Every row gives one point. The last column is the point's height on a tilted bowl or saddle (a function of degree 2), plus a little noise. Count its main directions that bend up, bend down and stay straight.

Points, 10 rows:
-0.85; -2.70; -1.33
+0.58; +1.85; -1.41
+3.78; +0.39; -3.35
+0.17; -1.51; -0.75
+1.08; +1.47; -1.39
-2.26; -0.75; -0.93
+0.89; +0.07; -0.91
+0.82; -1.14; -1.01
-0.78; -0.08; -0.59
+0.53; -1.08; -0.80
Directions: 0 up, 2 down, 0 straight

Points (10 x 3):
-0.83; +0.16; -0.61
+0.20; +3.41; -3.06
+1.64; +0.87; -2.08
-0.31; +1.74; -1.47
-0.61; -2.49; -0.97
+0.35; +1.31; -1.47
-1.08; -1.42; -0.50
-1.61; -1.17; -0.41
-2.60; +1.00; -0.95
-0.20; -0.30; -0.73
Directions: 0 up, 2 down, 0 straight

Points, 18 rows:
-0.35; -1.11; -0.97; +0.15
-2.13; -0.76; -0.25; +0.80
+2.17; -1.28; -1.45; -2.75
+0.28; -0.29; -3.35; -1.45
-0.81; -1.71; -0.97; -0.09
-0.46; +0.33; -0.13; +0.75
+1.95; +0.55; -0.43; -1.52
-0.08; +3.20; -3.08; -1.88
-1.34; +0.11; +0.38; +0.88
-0.40; -2.92; +0.72; -1.86
-1.72; -0.03; -0.55; +1.08
-2.63; +1.01; +1.57; +0.11
+2.38; +0.64; -2.44; -3.00
-1.00; -0.09; -0.60; +0.91
+0.39; +1.45; +1.53; -0.87
+1.63; -0.76; -1.45; -1.67
-1.39; +1.00; +1.33; +0.37
+0.22; -1.24; +1.93; -1.56
Directions: 0 up, 3 down, 0 straight

Points, 25 rows:
-1.00; +3.79; -1.89; -0.50; +0.24
+1.33; -0.36; +2.79; -0.82; +2.45
+0.27; -0.84; +1.35; +1.24; +1.57
-1.32; +0.41; +1.28; +4.26; +3.06
-0.53; +0.73; -0.90; +2.23; +1.25
-0.09; -0.94; -0.54; +1.67; +1.13
+2.47; -0.41; +1.17; +0.22; +2.38
+0.41; +1.48; -0.73; -3.03; +0.45
+0.66; -1.46; -0.34; +0.80; +1.29
-1.61; -0.35; +3.17; -0.76; +2.05
-0.40; -1.65; +0.46; -0.75; +1.26
-3.00; +0.66; +1.01; -0.57; +0.90
-0.80; -0.89; -0.45; -1.32; +0.84
-0.24; +2.00; -0.61; -2.93; +0.01
+0.41; -0.72; -0.19; +2.19; +1.43
-0.45; -1.65; +1.88; -1.14; +1.87
-0.10; +0.12; -0.79; +1.41; +0.94
+1.12; +0.05; -0.18; +1.46; +1.41
-2.11; -0.05; +0.98; -1.05; +0.81
-0.96; +0.13; -0.50; -3.13; +0.80
+0.52; +0.38; +0.18; -3.95; +1.35
-1.25; -1.02; -1.06; -0.52; +0.82
+0.65; +1.58; -0.32; -0.69; +0.45
-0.38; +1.94; -1.84; -0.42; +0.38
+2.96; +1.36; -0.01; +0.34; +2.21
Directions: 3 up, 0 down, 1 straight

Points (26 x 5):
+0.01; -1.51; +1.19; +1.76; -0.49
-2.50; +2.02; -1.12; -0.68; +1.14
-0.39; -1.66; +0.91; -1.52; +0.05
+2.07; +0.97; -1.41; -0.60; -0.03
-0.58; -0.94; +0.81; +1.35; -1.01
-2.89; +0.46; +0.23; +0.70; +0.16
-0.31; +0.97; +0.29; -0.41; -0.84
-0.36; +3.83; +0.67; -2.95; +4.81
+1.26; -0.53; -2.04; +0.13; -0.79
+0.21; -0.39; +1.11; +0.46; -0.98
-0.40; +0.59; -2.18; +4.02; +1.21
-1.59; +0.19; +0.11; -0.15; -0.82
-0.12; +2.51; -2.38; +0.77; +0.69
+1.20; +0.18; -0.61; -0.81; -0.97
+0.83; -0.75; -1.06; -0.92; -0.99
+0.93; +0.08; -0.41; +0.39; -1.48
-1.12; +0.07; +2.25; -1.82; +1.73
+2.05; +0.13; -1.05; +1.70; -0.53
+0.42; +2.37; -1.24; +2.22; +0.47
-1.33; -1.86; +1.18; -0.41; +0.02
+0.55; +2.04; +3.23; -0.77; +3.73
+2.57; -1.54; -0.81; -1.37; +0.24
-0.48; -1.59; +1.83; +0.90; -0.02
-1.19; -0.35; -1.58; +1.09; -1.06
-2.38; -0.45; +0.24; -1.78; +1.06
+1.63; -0.42; +0.82; +3.15; +0.81
Directions: 4 up, 0 down, 0 straight

Points, 45 rows:
-0.59; -0.83; -2.38; +1.04; +1.84; +1.74; +0.63
+0.30; +0.23; +0.66; -1.05; -0.70; -0.23; -0.50
-0.42; -0.42; +0.42; -2.26; -2.54; +1.32; -1.32
+0.61; +1.16; -0.67; -1.48; +0.12; +2.20; -0.17
+2.59; +0.67; -3.37; +0.13; +1.44; +0.42; +2.06
-1.35; -0.89; -1.91; +1.14; -0.23; -0.48; +0.55
+1.81; +1.09; +0.69; -0.32; +0.27; +1.23; +0.57
+0.37; +1.35; -2.46; -1.40; -0.82; -1.92; -1.20
-0.01; +1.46; -1.39; +0.53; -0.24; -1.46; +0.88
-1.03; +0.09; -0.66; -1.34; +0.84; -1.21; -1.22
-0.33; -1.18; +1.64; +0.92; +0.92; +2.55; -0.56
-0.94; -1.74; +3.08; +0.36; -0.77; -0.67; +0.10
+1.44; -1.83; -0.19; -2.15; -1.82; -0.99; -1.62
+0.63; +1.72; -1.99; -1.13; +2.58; -0.70; +0.21
+0.35; +4.84; -0.80; -2.72; -1.15; -1.15; +0.38
-1.93; -0.14; -0.59; -1.52; +0.85; +0.32; -1.17
+1.39; -0.48; -0.17; -0.63; -1.33; -0.59; -0.35
+0.03; -1.69; +0.53; +0.93; -0.29; +1.35; -0.02
+1.01; -0.46; -0.11; +0.88; -1.01; -1.90; +0.42
+0.10; +1.13; -0.69; -3.41; +1.76; -1.50; -1.75
+0.70; +1.49; -0.11; -1.22; +0.98; +0.85; +0.05
+1.33; +0.14; +0.18; +0.56; +0.88; +2.99; +0.10
+0.36; -1.05; +0.16; -0.39; -0.23; +1.59; -0.46
+0.02; -1.14; -0.46; +1.00; -0.29; +0.28; +0.33
-1.34; +0.35; -1.34; -0.56; +0.48; +3.54; +0.24
-1.63; +2.13; -1.39; -0.17; +1.13; +1.64; +0.91
-0.18; -0.29; +0.35; +4.07; +2.44; -0.70; +1.31
+1.42; +1.49; -1.76; +2.34; -2.37; +1.72; +4.44
-0.53; -0.46; +0.93; -0.34; -1.01; -0.08; -0.26
-2.26; -1.46; +0.77; +4.53; -0.46; -1.88; +2.63
+0.84; +1.41; -2.41; -0.25; -0.29; +0.45; +0.98
+3.61; -0.03; +1.32; +0.43; +2.21; +0.22; +0.48
+0.57; +2.50; +0.17; -0.88; -1.26; +1.65; +1.27
-1.82; +0.26; +3.76; -2.02; +0.14; +0.34; +0.26
-0.44; +0.49; +0.07; +0.74; -0.15; -0.16; +0.69
-0.99; +0.93; -0.61; +0.02; -0.96; -2.82; -0.40
-1.02; -0.53; -2.23; +2.61; +1.18; +1.06; +1.83
+0.87; -1.32; +1.08; -2.68; +0.30; -3.21; -1.41
+0.65; -0.82; +0.77; +1.54; -1.56; -0.14; +0.84
+1.91; +0.00; +1.12; -0.47; +1.42; -0.49; +0.05
+0.07; +3.21; +0.30; +3.36; -0.33; -0.72; +5.29
+0.77; -0.25; +2.14; -3.18; +0.41; +2.85; -1.54
-1.11; -1.52; -0.79; -2.10; +0.86; -0.86; -1.76
-0.51; -0.32; +1.11; +1.62; -0.28; +2.28; +0.84
+2.55; +0.87; +1.30; +1.70; -0.57; +0.41; +1.77
Directions: 3 up, 1 down, 2 straight

Points:
+1.05; +0.56; -0.47; -0.03; +0.78; +1.08; -1.36; +0.66; -1.00
+0.13; -1.59; +1.32; +2.94; +1.41; -1.90; +0.91; +1.34; -0.72
+1.04; -1.43; -0.72; +0.52; -0.06; +0.10; -0.85; +0.44; -1.09
-0.22; +1.59; +1.93; +0.54; -1.36; -0.12; +3.06; +2.34; +0.75
-1.50; +1.82; +1.83; +1.78; -2.77; +0.84; -3.56; +1.93; +0.91
+0.31; -0.37; +0.73; +2.25; -1.35; +2.66; -0.80; -1.38; +0.20
+0.72; +0.68; +3.63; -1.16; -0.01; +1.04; -0.81; +1.42; +2.49
-1.00; +0.19; +0.88; +0.01; +0.26; -0.04; +0.49; -1.12; +0.72
-0.94; +0.94; +1.57; +0.13; +0.38; +0.43; +0.56; -1.78; +0.88
+0.31; +1.31; -1.60; +0.09; -0.15; +0.26; -1.50; -0.70; -1.42
-0.72; -0.43; -0.13; -0.22; +2.76; +0.43; +3.12; -0.36; -0.23
+1.43; +0.06; -0.51; -0.15; -0.09; +1.22; +1.92; +0.05; -0.32
+0.48; -2.62; +2.06; -2.44; -2.36; +0.40; +0.17; +0.27; -0.98
-0.96; +0.98; +2.25; -0.01; -0.34; -2.45; -0.28; -1.65; +1.78
-2.18; +0.11; -0.30; +1.18; -0.09; -0.39; -0.76; -1.13; -0.42
-0.02; +1.59; +0.79; +0.53; -1.09; -0.42; +0.65; +1.05; +1.00
-0.26; -1.99; -1.43; -0.24; -1.45; -1.52; -0.22; -0.28; -1.68
-2.66; +0.63; +0.72; -2.92; -1.32; -0.06; +0.86; +0.31; -0.43
-0.38; -1.85; -2.47; -1.31; +0.35; +2.53; +0.41; +1.33; -2.38
-0.22; +1.67; +1.75; -1.39; -0.19; -1.29; +0.10; -0.72; +1.93
-0.48; +1.01; +0.90; +0.44; +1.26; +1.46; +0.54; +0.80; +0.22
+0.38; +0.18; +1.55; +1.64; +1.86; +2.17; -0.66; -0.84; -0.10
+1.46; -1.11; +0.79; +0.04; +0.58; -1.43; +0.56; -0.45; +0.52
+1.55; -2.80; +1.69; -1.76; +1.66; +1.44; +0.89; +0.91; +0.16
+1.60; +0.29; +1.09; +0.13; +3.06; +1.04; +2.53; +2.53; +0.43
-1.37; -0.45; -0.04; -1.27; -2.20; -0.63; -2.13; -0.10; -0.34
-0.79; +0.38; -1.27; +0.03; +0.69; -0.85; -0.99; -0.76; -1.29
-0.15; -0.76; +1.43; -0.34; +0.42; -0.46; +0.32; +0.00; +1.29
+0.52; +0.39; +1.43; +2.30; +2.17; -1.00; -0.39; +2.33; -0.28
-1.48; -0.69; -0.13; +0.09; +0.85; +1.52; -0.19; +0.23; -0.79
-0.59; +0.87; +1.56; +1.03; -0.16; +1.26; +0.75; -0.67; +0.79
+0.23; +1.91; +0.84; +0.42; -2.15; -2.39; -0.95; -1.02; +0.21
-1.11; +1.17; +0.32; +1.00; +0.12; -2.23; +0.40; -2.10; -0.22
+0.76; +0.79; +0.48; +0.99; -2.42; -0.29; -0.74; -0.57; +0.22
-0.52; -0.13; +0.06; -0.46; +2.20; +0.93; -1.54; -0.82; -1.18
-0.24; +0.38; +2.21; +3.11; +0.16; +1.92; +0.46; +1.23; -0.23
-1.62; -0.02; -1.12; +3.79; -0.23; -0.67; +0.94; +0.04; -1.81
-0.65; -0.59; -0.44; +0.58; +0.02; -0.19; -1.95; +1.29; -0.99
+2.36; +0.55; +0.07; -2.02; +0.46; -1.20; -0.59; +0.18; +0.03
+0.24; +0.95; +2.48; +2.10; -0.70; -0.59; +1.18; +2.42; +1.00
-0.58; -1.44; -1.50; +0.80; +2.24; +0.15; -1.89; -0.84; -3.26
+3.35; +0.78; -0.16; -2.14; -1.02; +0.02; -1.41; -1.74; -2.51
-2.29; +2.04; -0.39; -0.42; -1.74; +0.77; -1.80; -1.52; -0.68
-1.19; +1.08; +1.92; -1.34; -2.38; +2.25; -2.41; -0.07; +0.17
+0.61; +1.62; +0.21; +0.74; -0.36; +0.82; +1.48; +1.55; +0.24
-1.84; -1.78; +0.54; +1.21; +2.15; -2.62; -2.22; +1.64; -2.90
-0.12; -2.83; -0.69; +3.14; +0.40; -0.44; -1.71; -3.58; -1.44
-0.65; -0.34; +1.70; -1.59; +1.15; +3.27; -1.51; -0.98; -1.09
-3.56; +0.78; +0.51; -0.96; +1.42; +0.05; -0.18; -0.62; -0.99
+0.17; +0.73; -0.03; -1.22; -0.28; -1.15; -3.09; +0.92; -0.21
+0.07; +2.16; -2.36; -2.64; -2.02; +0.28; +0.88; +1.40; -1.19
+0.50; -2.56; -1.24; +1.20; -1.63; -0.86; -1.65; +1.09; -2.20
-0.42; -0.69; -1.62; +2.96; +0.53; -0.12; +4.13; -1.20; -2.13
+1.16; +0.06; -0.07; +0.62; +0.86; -0.92; +1.26; -2.43; -0.58
-1.19; +0.62; -0.19; +0.88; -0.49; +0.60; -1.69; -0.69; -0.03
+1.39; -0.67; -1.21; +0.91; +0.71; +3.04; +0.64; +1.38; -2.03
-0.72; -3.29; -1.35; -0.93; -1.81; +0.84; -2.47; -0.23; -2.13
-0.26; -2.29; +1.64; -1.52; -2.39; +3.11; +1.45; +2.27; -1.44
+1.42; +1.57; -0.74; +2.30; +1.45; +0.84; -1.37; +0.70; -2.37
+2.73; +2.37; +0.16; -1.12; +0.61; -0.24; -0.20; -2.58; -1.90
-0.06; +1.66; -1.86; +0.08; -2.13; +0.66; +1.78; -2.64; -2.80
+2.16; -2.68; -0.17; -1.82; -0.77; -0.37; +0.71; +1.98; -1.19
+0.33; -4.59; +0.73; +0.56; -0.87; -2.83; +1.72; -1.73; -2.78
+0.61; +0.90; +1.78; +1.19; -0.71; -0.54; -1.07; -0.87; +1.37
+0.73; -2.10; +3.20; +0.07; +1.36; -0.83; +1.24; -0.33; +2.41
-1.09; +1.54; -0.11; +1.68; -1.09; -1.63; -4.24; +0.38; -0.29
+1.45; -0.55; -3.18; +1.27; +0.37; +1.61; +0.29; +0.53; -2.88
-0.65; +1.10; +0.37; +2.87; +1.05; +1.34; -1.80; -2.16; -0.61
+1.87; -0.22; -1.00; +0.77; -0.41; +0.15; +0.17; -0.75; -1.05
+0.34; +3.73; -1.86; +0.72; +1.05; +0.17; -0.31; +0.37; -2.77
-3.52; -3.86; +1.01; -0.76; -0.26; -0.77; -0.14; -1.92; -2.26
-1.98; +0.58; -1.30; -0.17; +2.42; -1.61; -1.53; -1.18; -2.77
-0.14; +0.65; +2.00; -0.25; -2.60; +0.05; +0.64; -2.81; -0.93
-1.83; +2.53; +1.28; -2.08; +1.12; +2.05; -0.74; +0.29; -0.50
+2.47; +0.26; +0.42; +3.56; -0.78; +1.73; +1.99; +0.30; -1.40
+2.05; -2.37; +0.47; +0.69; +1.36; +0.06; +2.11; +1.23; -0.37
+0.62; -0.63; +2.53; +0.33; -1.27; +1.96; -2.43; +1.42; +0.13
Directions: 1 up, 5 down, 2 straight
